Every row gives one point. The window is the flat piece filled in between its corners: a triangle in 3 columns, a solid with four corners in 4, and so on. A path goes straight from each point to the next, and from the last back to the first. After which points does the path pass through the window?

Window (4 x 4)
[[ 70  -7  87   4]
 [-55  21 -42   0]
 [-21  -3  62  -2]
 [-41 -82 -59 -15]]
Path:
(1): [11 -4 -2 45]
(2): [ 13   7   4 -57]
(3): [-16  62  22 -66]
(4): [-23  61  20  87]
(5): [-27 -72 -30  35]
(6): [-22 -57 -38 -68]
(7): [ -6 -38  -3 -76]
(8): [-11 -47   1  27]
(9): [ -3 -27  63  67]
(10): [ 22  17  62 -75]
(11): [-43 -45 -41 -78]
(12): [-32 -70 -42  68]
(13): [-42 -18 -13  46]
(14): [-34  -2 -22 -67]
(15): [  5   5  17 -49]
(16): [ -5 -16   8  37]
Through the window after points: 5, 7, 9, 11, 13, 15

Window (6 x 6)
[[  30   24   14  -30  -15   24]
 [   4   85   -5    4   17   11]
 [  53  -11   22   21   66   29]
 [  50   22   62   33   29   37]
 [ -24  -54   -9   18 -121   -8]
 [ -79  -21   57  -62   70   -5]]
Path:
(1): [ 3 47 -1 -5  6 40]
(2): [ 30  59  22 -10   2 -35]
(3): [24  8 54  6 20 -3]
(4): [ 3  5 35 10 25 68]
(5): [37 16 -2 33 -3 77]
(6): [ 65  18  28  17  -5 -37]
(7): [ 12  13  28   4   0 -52]
(8): [-37   7   3   2   4  80]
(9): [ 2  9  6 -7  1 76]
(10): [ 51  27  47 -20   5 -36]
(11): [32  5 24 -8  4 -6]
(12): [17  7  8 -9  3 54]
(13): [19  9 35 27 22 76]
(14): [ 60  14  55  15  19 -27]
(15): [ 17  -2   8 -15 -44 -46]
(16): [-12 -11  10   0 -47  98]
Through the window after points: 1, 3, 9, 11, 13, 15

Window (9 x 9)
[[ 58  39  11 -20 -46  39 -28  51  20]
 [-62  -7 -38 -88  -3  -2  -9 -28 -30]
 [ 29 -30  14   9  63   2 -84 -23   7]
 [ 37  -8  63  13 121   1 -25  16  40]
 [  6 -60 -52 -43 -54 -23  13   5 -37]
 [-97 -68 -28 -20 -34 -52 -26   1 -37]
 [-36 -11 -43  -6 -59  -7  17 -44 -13]
 [ 36  83 -71 -46 -27 -24  -9  42  13]
 [  5   3 -24  14  92  67 -32  20  17]]
Path:
(1): [ 40  39  -6 -19  35  16 -19  12 -48]
(2): [ 21  35   3   0  30   6 -30  44 -86]
(3): [ 19 -16 -15 -36  17  11 -38  23  32]
(4): [-16 -23 -27 -55   6   4  -3   9  39]
(5): [-20  15   5 -12  29 -13   4  -3 -84]
(6): [ 29  18  32   6  57  12 -32  16  -7]
(7): [ 15  -3  15 -12  53  11 -29  12  56]
(8): [ 38  21 -26 -32  26  24 -28   5  38]
Through the window after points: none

Window (11 x 11)
[[ -61  -58  -15  -22   18   46   84   28   -6   65   15]
 [ -18  -53  -66  -71  -50   91   48  -10  -76   43   31]
 [ -27  -44   32   43   -8   13  -23  -51   87  -85   25]
 [ -48  -18  -86  -67  -78  -80  -25    1  -30   87  -24]
 [  52  -35   45  -17   66   11  -38  -22   93  -45   47]
 [ -56   -1    4   -1   83   58  -54  -56   68  -36   40]
 [ -21  -78  -75   -6   41   39   58    6 -112   16   -5]
 [ -10  -25  -59    8   43   36  -21   21  121  -65   45]
 [  -7   -8  -27  -25   51   -6   33  -86  102  -57   36]
 [   9   41  -86   21  -82  -36    3  -21  -27  115   -8]
 [ -25   82  -40  -39  -70  -55   11   25  -40   25   -7]]
Path:
(1): [  4  -9 -28 -10  19  65  -6 -36  67 -20 -73]
(2): [ -3 -15 -46 -25  -8  34  18 -15  32   8 -65]
(3): [-11 -22 -27 -17 -25 -11  19  -8   5  10  63]
(4): [-24 -23 -35  14   4 -19  -3 -16  10  -9 109]
(5): [ -5 -20 -33  -8   2  25   7 -26  37  -6 -14]
(6): [ -1   5 -38 -30   0  34   8 -20  22  17 -79]
(7): [-44  -3 -44  16  -3 -18 -13 -22 -20  26 102]
(8): [-33 -26 -20   0  25  15   1 -12  40 -17  60]
(9): [-12 -18 -21 -17  23  39   5 -16  62 -14 -29]
(10): [-15 -21 -41 -31   7  56  11 -28  49  -3 -77]
(11): [-30 -48 -32  -7  15 -10  17 -18  17  18 113]
(12): [-23 -53 -27  13  19  10  -5 -23  44 -19  76]
Through the window after points: 4, 6, 8

Window (12 x 12)
[[ -11   15  -75   15   -1   35   34   -7   16    0  -24   12]
 [ -33  -75   10  -42  -69  -61  -82  -46  -38   46   -8    7]
 [   2  121  -33    2   52    0   58  -54  -47   16   27    1]
 [  56  -75   30   30  -49   16   27   28   39   60  -11   11]
 [  10  -22  -34   31   65   50  -30    1    2    7   56   38]
 [  25  -28   43  -14   22   64  -10 -101    5  -73    2   25]
 [  18   49   -3  -25   22    7  -56   32   92   12   25   32]
 [ -15   29  -23  -35   99  -20   32   20  -66  -53   24   10]
 [ -53   33    3   64   11  -69   -1  -19  -38   39   10   22]
 [  49   -5  -29    9  -11  -29   -7  -35    7  -17    8    5]
 [  -6   62    9  102    6   29    1   19  -88    8   33   19]
 [   9  -26   37  -37   -1   -5   82  -22  -29  -76   87    9]]
Path:
(1): [ 14  26   3  21   0  -6  10  -4 -47  22  17  89]
(2): [  1  21  -2  36  14  15   2  -3 -25   2  22 -13]
(3): [  4   4  13  17  32  25 -21  -5  26  -3  14 -63]
(4): [ 20  13 -19 -14  16   7   8   1  -6  -1  23  47]
(5): [-10  17  -6  19  13  11   4   1 -43   7  24  74]
(6): [-17   7  -3  30  22  24  -6  -3 -31   7  31  -5]
(7): [  2 -28   8  32  21   9  12  14   4  12  23 -56]
(8): [ 32   3 -10 -21   6  -8  22   0 -25   3  -3 106]
Through the window after points: 1, 7

Window (14 x 14)
[[   9  -92   25   77   29   27  108   10  -75  108   24   44  -16   19]
 [  -2   15   45   48   -9   21    2   20  104  -26  -19    0  -13  -42]
 [  68   75   -7  107  -26  -60   -9  -36   -9  -74  -58   -3  -49   21]
 [  18    8   24  -23  -10   41    7   -3  -35  -64   17  -11   -9  -24]
 [  27   24  -98   15  -10   58   -3   53   50  -24  -20   -8  -17  -37]
 [ -85  -43    1   27   89  -39    8   44  -25   50  -30  -22  -24   27]
 [ -31  -19   36   51  121   43   42  -18  -52  111   25   56 -110   55]
 [  26  -59   28   58  117   16   15   -7  -56   68    8  110   24   52]
 [  94  -11  -22   12  -64   -8  -80  -29   45  -11   10  -46  -21  -45]
 [  81   97   21   15  -12   -3   -4   15   14   24  -41  -43   16   -4]
 [ 104   49  -34  -21  -16  -72   39  -44   68  -57   -3  -15  -19  -35]
 [ -13    9   23   50   51  -33    3  109  -11   25   62   29  -56   36]
 [  45   89  -24    1 -107  -55  -20  -62   17  -12  -25   56   -1  -31]
 [ -33  -32   -1   81   71   39   54  -46  -38   83   94   22   28   76]]
Path:
(1): [ 31  12 -10  38  40 -12  27 -14 -38  28  20  14 -10 -18]
(2): [  10   33   18   82   73  -32   -2   -9  -22   -2    3    2   22 -101]
(3): [ 30  -7  -7   5 -30  -4   6  30  23   9 -16   5 -27  80]
(4): [ 14 -27  23  29  17  26  11  20  24  24 -25  15 -17  87]
(5): [-10  30  11  99  46   8  -2  -5 -69  42  38  37 -24 -77]
(6): [ 37  27  -6  45  30  -5   5 -15 -13   4   7   6   1 -59]
(7): [ 28 -13  14 -11 -38  -3  30  -8  26  -9  -2  19 -38  52]
(8): [ 64 -18   1   4 -46 -12 -15  -2  34  -1 -13 -10 -13  54]
(9): [ 35  18 -26  48   9  -5 -30 -24  -2  11  19  -7 -25 -95]
(10): [ 47   8  -9  65  21   7  41  -6 -23  16  35  34  -8 -91]
(11): [ 57 -12   7  24 -28  14  28 -24  11  30   7  12 -17 101]
(12): [  8  11  27   2 -18   9  18  16  15  -5 -24   6 -49 107]
(13): [ 14  23 -13  71  39 -24   7   8 -16  31  22 -13 -34 -54]
(14): [ -5   1  21  49  64  16  20  -9 -21  43  21  32 -32 -13]
(15): [ 33 -18  13  17  26  28  21  11  -3  34 -13  27 -43  98]
(16): [ 44 -34   1  -4 -17   5  30   8  -9  10 -12  40 -42  92]
Through the window after points: 6, 8, 14

Window (14 x 14)
[[  18  -43   25   14   88    6  -48    2  -57   15   51  -29    3  -10]
 [ -82  -44   22  109  -50   59   -9  -79   -7   73  -23  -32   84  -24]
 [ -35    8  -70   66  -53  -24  -15    2   48   89  -40  -62   26   14]
 [  -1   52   32  -32   19   40   15   23    1  -62   99   17  -19   16]
 [ -38    5   68  -49  -11  -33  -16   66  -12  -38   41   54  -37   18]
 [  10   26  -18  -75  -47  -65   12   -4   33   31   55   55   31   26]
 [ -55   11  -29  -71   40  -50   39   42   66  -12   15   62   30   27]
 [  22   42   86  -20   54  -53   11   28  -10  -42   48  -22   38   22]
 [  -4  -25   20  -59   15  -43   57    8  -28  -55   49  -27  -18   17]
 [   0   47   72  -50   51   16   18  -19  -35   10   12   -3  -46   12]
 [  57    0   30   59   75    9   19    6 -121  -32    1    3   11   22]
 [ -10  -16   -7   28  -31  -25  -20  -56   81   -4  -20   17    5    4]
 [  18  -78   59   98  -33  116    2  -15   17   96  -34  -47   36   -4]
 [ -31    4   -9  -61  -46   19  -31    4   32  -22  -30    5   61  -20]]
Path:
(1): [-14 -23  24   2   4 -16 -13 -11 -11  14   8 -16  27  51]
(2): [-27  -9  40 -35 -15  27 -43  10 -12  -6  10  -9  18 109]
(3): [-31  -3  28  12 -11  -8  10   6   2   1  14  20  14 -51]
(4): [ 26   7  19  29  25 -13  25   0 -40  -8   9  14  17 -23]
(5): [ -4 -19  18   7  31  22 -31 -13 -50  -7  10 -12  16 108]
(6): [-29 -32  -2 -28   3 -12 -15 -21  20   3  25   4  27 118]
(7): [-14  41  -1 -36   4 -43  53  40  23   5  19  37  16 -96]
(8): [-17  14  -8  17   2 -22  32  29  31  24  17   6  -1 -68]
(9): [-28  -1   1 -21  -7  -6 -18 -10   2   8  -2 -18  24  92]
(10): [-21 -27  16  -1 -14  43 -29 -15  20  13  -9 -17  30  78]
(11): [  10    0   38   35  -15    1   28    2   10   24    1   -3   33 -112]
(12): [ 12  -6  14  12   3 -17  31  10  16  22   7   9  18 -45]
(13): [-14  -5   5   2   4   1  -4  -7   4   3   7   6  19  43]
(14): [ -6 -18  16   0  -1  38 -25  -9 -21 -13  28 -15   9  99]
(15): [  28   27   48    5   16  -40   30   10  -19   14   15   15   16 -100]
(16): [ -4  -6  15   8   8 -27  16  -2  -2  15   3  -1  27 -45]
Through the window after points: 2, 4, 6, 8, 10, 12

Window (14 x 14)
[[  -9  -67   80   54  -20  -40  -12    8  -19  -14    4  -68  -67   -4]
 [  52    4  -23  -56   50   16  -74   44   27  -51  -24    3   61  -26]
 [  20   38   44   25   64  -53  -66  -19   84  -45   19   35  -22   50]
 [  84  -60    9  -47   67    5    4  -54   64   22   65    1  -40   -4]
 [ -65   33  -20  -13  -37  -16  -65   82  111   34    2 -121  -45  -34]
 [ -62  -78  -10  -82  -80   22   16   10  -65   17    2   64  -17  -47]
 [ -38   23   22    0  -70   25 -112  -43   26  -56   24  -24  -48   -6]
 [  53   14  -93  -49   53  -86  -29   19  -56  -70   12  -71   -6  -13]
 [  56   28   -4   31  106   49   62   39  -27  -38  -10    4   16  -56]
 [  18   23  -67   18   27   26  -75  -64  -39   19  -14   -8   48  -20]
 [  56   73   20  -84  -18    1  -35   52   81    8   12    5   30    5]
 [  19  -46  -45  -43  -20  -15   14  -18  -20  -46   60   29   59   -6]
 [ -96   68   95  -80   60   85   47  -25    4   -7   48  -60   49  -34]
 [  14   21  -16  -95   25   33   92  -12   48  -32  -55   37   63   -2]]
Path:
(1): [  5  12  10 -41   0 -28  -3 -11  39   0  -3   2  32 -55]
(2): [  7  11   7 -40  -2 -61 -37 -30   7 -26 -20  26  43 -99]
(3): [-30  11 -42 -20   0  59  -3  48 -23 -26   5 -35 -19  81]
(4): [  5 -11  16 -29   3  56 -10   6  39   0  18  17  -3  33]
(5): [  1  -5  42 -35 -10 -33 -19 -33  36  -4  15   7  -3 -75]
(6): [ 12  37  21 -23  30 -44 -45 -23  14 -19   4 -16  11 -80]
(7): [  4   3 -36   6  26  70 -38   4   8  -1 -19  -6 -11  65]
(8): [ -4 -25  -8 -19  57  49 -10  16  29 -10  25 -34  10  84]
(9): [ 48  14  35 -39  11 -41 -29 -35  31 -14  19  17 -14 -91]
(10): [ 19  18  11  19   3 -53 -44 -35  50 -28  17  13  12 -54]
(11): [  4   1   6 -35  44   5 -25   9  17 -31  19  18 -10  63]
(12): [-22  15 -22 -21   3  54 -43  24  15 -10   8 -45  -4  56]
(13): [ -9  24  10 -17   8 -55 -30  12  60  -7   9 -39 -15 -91]
(14): [ 30   8  47  -6  39 -86  -7 -32  41 -11  14  -6  -2 -92]
(15): [ -8   4 -18   0  22  68 -39  35   5 -51   8  18 -14 112]
(16): [ 16  -7 -20 -29  42  27  -9  27  -8 -20   7   6 -11  50]
Through the window after points: 8, 10, 12, 14

Window (14 x 14)
[[  -5   59  -13  -33  -48   34  -45  -29  100  -24   -7   57  -32   10]
 [ -20  113  -18  -14   30   64  -51   13   53  -31   -7   49  -58   10]
 [   1   24   77    6   32   28   43  -37   89   -1   63  -44   16  -49]
 [ -76   50   22    4  -52   20  -31   -5   26   49  -20   39   32   28]
 [ -66   59   53   78  -47    1  -16   -4   45  -54   55  -78   31  -63]
 [ -43   13   41    4  -70  -33   39   -9   -5   31  -24   40  -41   19]
 [  48  -73  -25  -40   60   -8   37   15   94    8  -23  -95    2  -25]
 [  59   11  -18  -35  -33   75   -4   11   40    6  -32 -121   -9    8]
 [ -44   -5  -41  -50  -62  -23   70   -6  -28   25   16   59   17   31]
 [  78  -16  -16   28    9   15   33    5   60    6  -13  -41   25   19]
 [ -25   40   12  -66  -61  -83   16   -6  -22   36   -5   55   16   75]
 [  49  -38   -8  -54  -77   -9   -6   73  -19   63  -11    2   12   16]
 [  41  -78  -26  -62  -18    9  -16  -25  -55    4  -20   -3   -6   47]
 [ -29   42   19  -54  -28   26   10   17   20  -55  -50   71   15   29]]
Path:
(1): [-20  30  25   0 -17  20  -4  18  44 -13  31 -29  -3  21]
(2): [  4  21   1   3 -10  -5  15 -34  45 -14 -32 -10  24 -97]
(3): [ 32  63   5 -85 -38   0  11  16 -13  24 -60 -37  20 -42]
(4): [-14 -48  -8  13 -36  -2   4   2  49  12  39   9 -14  94]
(5): [-36  17  15 -12 -28   2 -13  40  40  23  38 -20 -15  72]
(6): [ 21  46  -9  -3 -25  42   7 -53  22  -6 -75  24  25 -68]
(7): [  5  46 -18 -46 -30 -33   3 -13   9  40 -27  32  16   8]
(8): [-27  16  20 -32 -36 -10  13  12  11 -13  14  18 -11  65]
Through the window after points: 1, 3, 5, 7

Window (14 x 14)
[[  55  -35   37   40  -16  -25   74   -4  -27   -4   48  -35   -3  -11]
 [ -19  -14   30   90   27  -17    2   21   63   10   71  -28  -59  -21]
 [ -74   38   -4    4  -85   37   17   -3   15  -60  -26   28   35  -66]
 [   0   18   31   42  -27    0  -31   -1   26  -21  -56   66   -3  -85]
 [ -23   24  -11  -44  -39  -15   54   -8  -73   11  -25   -4  -36   10]
 [  90   -2  -62   37   17   21   75   23  -12   61   28   -3   14  -33]
 [  26   21   50  -53   63   31   18  -43    5  -32  -14   -4   -3  -36]
 [  18   48  -10   38  109  -25  -15  -24   51  -30  -48  -62   -4  -44]
 [ -10   14  -50   77  -97   18  -21   42  -20   42   20 -100  -77  -10]
 [   2  -39   23  -57    1  -49   28   -6  -17   39   21  -67   66   10]
 [ -31   35  -18   67    8   57  -21   86  -42  -35   16   21   -7   16]
 [  73    7  -41  -43   -4  -43   22  -25    5    1   45  -22   57   -2]
 [  39  -23  -45  -51   31   13   38   43  -20  -43  -28   24   25  -29]
 [  -5  -53    0   67   48    3  -12  -41   20  -21   22   17   15  -51]]
Path:
(1): [ -5  34  -2  -8  52 -16  31  44 -52 -18  55 -39 -20 -94]
(2): [   4   41   20  -23   47  -31    0   26  -41  -17   18  -23    8 -102]
(3): [ 29 -15  -5  12  21  20  30 -28  31   4 -15 -23  11  26]
(4): [  7  -4 -30  20  12   3  31 -21  51 -40 -44  23   0  65]
(5): [ -2  11  -3  14  26   1  -9  22 -10   1  19 -22  -1 -71]
(6): [  0  11  -7  26 -36 -35  -7  51 -64  -6  55 -23  17 -97]
(7): [  5  -7 -18  13 -18  15  23  -2  13  20  -8 -41  -7  13]
(8): [ 48 -23 -27  11   8   4  39  -9  14   4  -6  -1  24  47]
(9): [  19   41   -8   -6    7  -19    1    2  -20    4   53  -39    2 -121]
(10): [ 11  28  -2  15  23 -35   5  16 -29  -1  48 -25 -24 -94]
(11): [ 17 -21   2  23  -7   7  35  -8  24   7   0 -10  -1   3]
(12): [  7  -6 -18  21  13   8  14   5   4  -4   3 -34   7  21]
Through the window after points: 2, 6, 8

Window (14 x 14)
[[ -70  -36   13  -25    9   10  -23  -15  -28  -57  -69  -14   -2  -52]
 [  32   14  -36   23    5  -40  -32  -45   57  -11   45  -28  -18  -33]
 [  26   13  -44   23   15  -11  -15  -59   32    1  -41   -7   53   10]
 [ -16   13   36   77  -11    0  -33  -42   66   10    5   14   -7  -64]
 [ -15   16  -63   18    1  -39  -12  -52   86   16  -21   -1  -42   24]
 [ -28   18  -36  -11    7   11  -42  -55   -2  109   41  -54  -54   -8]
 [  37   45  -39    5  -40    8   -9  -31    8   15   12   53    5  -62]
 [  -9   39   49   -1   37  -38  -16  -26   57    8   19   19   24   29]
 [ -13   34  -69   32   66   -3  -21  -25   31   29  -15   16    9  -75]
 [  47   -9  -13   32   38 -100   33  -26    1    5  -48  -31  -49   -4]
 [  13   15  -27   17   40   26 -121   -5  -59    8   -2    8  -22   23]
 [   2   16    2  -28  -62   -2  -31   92  -32  -37  -39  -31   53   66]
 [ -20  -42   89   12  -11   49   53   57   -8   -2   70   41   42   26]
 [  21   22   26   12    1   23  -16  -40   86  -26  -33  -45  -69  -44]]
Path:
(1): [ -8  14  -3  22  12  -6  -7 -20   2 -12  -8 -19  -7   4]
(2): [-33  53  -9  38  18   1  19 -39 -17 -16   7  -4   2 -18]
(3): [ 50 -30  -7 -18  -4 -15 -54  -4  39  35 -20  -7   4 -21]
(4): [ 36 -33   5  -9  25 -20 -15  -9  34  15 -10  19   3 -18]
(5): [-12  36 -32  40   1 -11   4 -38  19  -2 -12 -16  10  10]
(6): [-32  49 -45  48  17   0  -3 -11 -24 -20  11 -31 -20  -4]
(7): [  7  -5  23   1  -6   2 -51  -9  25  30  -1   7   4  -3]
(8): [  8 -16  12  -2 -15 -17 -16  10  28  33 -10   5   2 -23]
Through the window after points: 4, 6, 8
